Rows are points. Each copy is the shape, with its points in the same order, stretched, turned, moved and blurred by noise. Say if it was mirrored as well.

Shape:
0.029; -0.018; 0.022
0.037; -0.038; 0.047
-0.074; -0.023; 0.029
-0.070; 0.060; -0.012
-0.040; 0.038; -0.032
0.030; -0.035; 0.012
-0.027; 0.041; 0.017
Copy 1 (7 x 3):
0.038; 0.005; 0.006
0.061; 0.011; 0.022
-0.032; -0.068; 0.058
-0.103; -0.021; 0.044
-0.076; -0.003; 0.005
0.040; -0.019; -0.008
-0.049; 0.006; 0.039
Copy 1 is: only turned
Copy 2 (7 x 3):
-0.018; -0.014; 0.048
-0.013; -0.034; 0.063
0.055; -0.039; -0.031
0.057; 0.048; -0.052
0.013; 0.038; -0.036
-0.032; -0.027; 0.041
0.038; 0.034; 0.004
Copy 2 is: mirrored
Copy 3:
-0.004; -0.041; -0.030
-0.005; -0.071; -0.017
0.019; 0.013; 0.062
-0.007; 0.088; 0.030
0.023; 0.061; 0.004
0.019; -0.047; -0.027
-0.028; 0.035; 0.003
Copy 3 is: mirrored
Copy 4, 7 rows:
0.023; -0.060; -0.022
0.037; -0.084; -0.023
0.031; -0.013; 0.088
-0.045; 0.031; 0.078
-0.010; 0.036; 0.036
0.044; -0.051; -0.025
-0.033; -0.019; 0.034
Copy 4 is: mirrored

Shape (7 x 4):
0.016; 0.022; 0.074; 0.066
-0.073; 0.039; -0.028; -0.005
0.014; 0.013; -0.016; -0.027
0.034; -0.029; 0.004; -0.015
0.003; 0.012; -0.050; 0.004
0.087; -0.035; 0.024; 0.012
0.064; 0.009; -0.005; -0.023
Copy 1 (7 x 4):
0.030; 0.038; -0.100; 0.087
-0.085; -0.006; 0.000; 0.003
0.006; -0.005; -0.004; -0.003
0.039; -0.007; -0.040; -0.009
-0.018; -0.053; -0.011; 0.008
0.097; -0.015; -0.068; 0.024
0.058; -0.006; -0.007; 0.017
Copy 1 is: mirrored
Copy 2, 7 rows:
0.008; 0.103; 0.046; -0.037
0.004; 0.048; -0.069; 0.048
-0.028; 0.005; 0.015; 0.025
-0.008; -0.010; 0.033; -0.014
0.024; 0.008; 0.001; 0.059
0.004; 0.004; 0.103; -0.032
-0.027; 0.001; 0.070; 0.018
Copy 2 is: mirrored

Shape (10 x 6):
-0.025; -0.026; -0.031; 0.035; 0.058; -0.021
-0.045; 0.035; 0.011; -0.026; -0.060; -0.012
0.033; 0.022; -0.032; 0.044; 0.023; 0.002
0.068; -0.037; 0.052; -0.062; 0.031; -0.012
0.071; -0.011; -0.067; 0.056; -0.039; 0.009
0.015; -0.026; 0.012; -0.054; -0.015; 0.034
-0.027; -0.015; -0.002; 0.066; -0.021; -0.027
0.068; -0.050; -0.010; -0.038; 0.027; 0.011
0.075; -0.005; -0.045; -0.079; -0.077; 0.002
-0.033; 0.043; 0.014; -0.038; -0.036; -0.048
Copy 1:
-0.059; 0.017; -0.012; 0.047; 0.074; 0.038
-0.044; 0.031; -0.011; -0.032; -0.099; -0.002
0.014; 0.033; 0.019; 0.052; 0.025; 0.003
0.030; -0.048; 0.047; -0.078; 0.015; 0.048
0.079; 0.083; -0.023; 0.042; -0.007; 0.050
0.023; -0.007; -0.010; -0.074; -0.025; 0.006
-0.040; 0.016; -0.045; 0.055; -0.035; 0.053
0.053; 0.003; 0.019; -0.054; 0.049; 0.044
0.074; 0.088; 0.014; -0.100; -0.059; 0.029
-0.054; 0.037; 0.020; -0.031; -0.081; 0.005
Copy 1 is: mirrored
Copy 2:
0.016; -0.071; -0.008; 0.023; 0.038; 0.019
-0.029; 0.005; -0.022; 0.027; -0.040; -0.060
0.021; 0.020; -0.037; 0.011; 0.005; 0.035
0.079; -0.022; -0.048; -0.027; 0.024; -0.056
0.041; 0.046; 0.026; -0.014; -0.043; 0.032
0.006; -0.004; -0.016; -0.044; -0.021; -0.044
0.031; -0.036; 0.003; 0.052; -0.046; -0.001
0.051; -0.011; -0.005; -0.048; 0.018; -0.021
0.012; 0.071; 0.040; -0.053; -0.021; -0.067
-0.008; 0.003; -0.031; 0.044; 0.006; -0.073
Copy 2 is: mirrored
Copy 3:
0.030; -0.032; -0.017; 0.003; 0.074; 0.008
-0.020; 0.015; -0.041; -0.026; -0.035; -0.004
0.017; 0.001; 0.030; 0.030; 0.031; 0.012
0.010; -0.080; 0.056; -0.060; 0.020; -0.089
-0.045; 0.037; 0.031; 0.051; 0.050; -0.001
-0.044; -0.036; 0.020; -0.056; 0.015; -0.015
-0.008; -0.020; -0.041; 0.039; 0.028; -0.002
-0.019; -0.039; 0.059; -0.044; 0.060; -0.047
-0.060; 0.048; 0.046; -0.054; 0.010; -0.055
0.018; 0.010; -0.034; -0.037; -0.031; -0.030
Copy 3 is: mirrored
